Each row is a point. Two turns around zero, p and q, are shown by what they do to some points. Where does a point land after both, in the order given? Backwards means that the second turn is done in reverse. Each puzzle has new turns, and all numbers are rounded.

Turn p:
 44 -30 ->  23 -48
12  9 -> 15  2
-37 -45 -> -55 -20
 9 35 -> 26 26
-29  31 -> -9 41
Turn q:
-12 -54 ->  22 -51
16 -6 -> 16  4
27 10 -> 16 24
-31  50 -> -54  22
Where do these land?
p, then q: -24  22 -> -26  20
q, then p: -23 -41 -> -19 -43
q, then p:  -5 -16 ->  -4 -16
q, then p backwards: -17   5 -> -11 -14
p, then q: 69 30 -> 66 36

Turn p:
-20 -33 -49 ->   6 -36 -50
-18 -16 -43 ->  -4 -23 -43
26 31 52 ->  0 39 53
 -8 -42 -14 ->  23 -35 -17
-12  30  32 -> -27  12  34
32 30 21 ->  3 43 22
Turn q:
13 45 45 -> 29 16 56
 17 -56 -42 ->  -5 -36 -62
  8  21 -13 -> 15 20 -5
-48  -9  34 -> -48  -5  35
  9  -1 -23 ->   8   5 -23
Where do these land?
q, then p: -16  43 -55 -> -47  47 -28
q, then p:   3   2 -47 -> -15  17 -41
p, then q:  1 -2 38 ->   4 -18  33
q, then p backwards: 27  6 37 ->   5 -31  34
p, then q: -15 -48  28 ->   7 -57   2

Turn p:
-37 -15 -18 ->   4 -43  -4
 6 37 30 -> -38  28 -12
 53   7 -45 ->  55  36 -24
-22 -30  33 -> -21 -21  40
Turn q:
-37  22  -3 ->  -6  41 -13
40 32 74 ->  6  6 90
 28  -5 -37 ->  32 -27 -20
-20 -29 -27 -> -16 -11 -40
 21   8 -22 ->  29 -11  -7
-32 -29  14 -> -44   2 -10
Where do these land?
q, then p:  36  12 -58 -> 59 34 10
q, then p:   2 -12  41 -> -35 -16  19
q, then p: -29 -41  13 ->  -8 -51  -8
q, then p backwards: -29   8  37 -> 16  9 44
q, then p:  20  33 -33 -> 27 43 -4

Turn p:
-26   1   8   5 ->  -4  17  18 -12
 3 39 12 27 -> 18 38 -4 25
 7 22 52 32 -> 37 24 31 36
  8 -40 -41 -16 -> -40 -39 -17 -14
  8 -21 -30 -49 -> -10 -40 -28 -37
Turn q:
-11 -21  70 -34 ->  52   6  60 -19
 26  33  34 -13 -> -3 32 38 25
 -7 -13 -22  35 -> -10 -34 -25   8
 -2  39 -25  11 -> -46   8  -8   7
-26 -13 -21   5 ->  -7 -19 -18 -24
 21 -26 -37  -4 ->  14   7 -47   3
Where do these land?
p, then q:   1 -18   2  19 ->   2 -22  14  -2
q, then p:  27 -25 -36 -12 -> -21   5 -47   8
p, then q:  33  19 -20  23 -> -29 -25 -28  13
q, then p: -76 -18  45  -5 ->  42 -65  36 -31
q, then p:  16  27  36 -18 -> 37 25 17 18
p, then q:  -2  15 -28  -8 -> -19   9 -19 -17
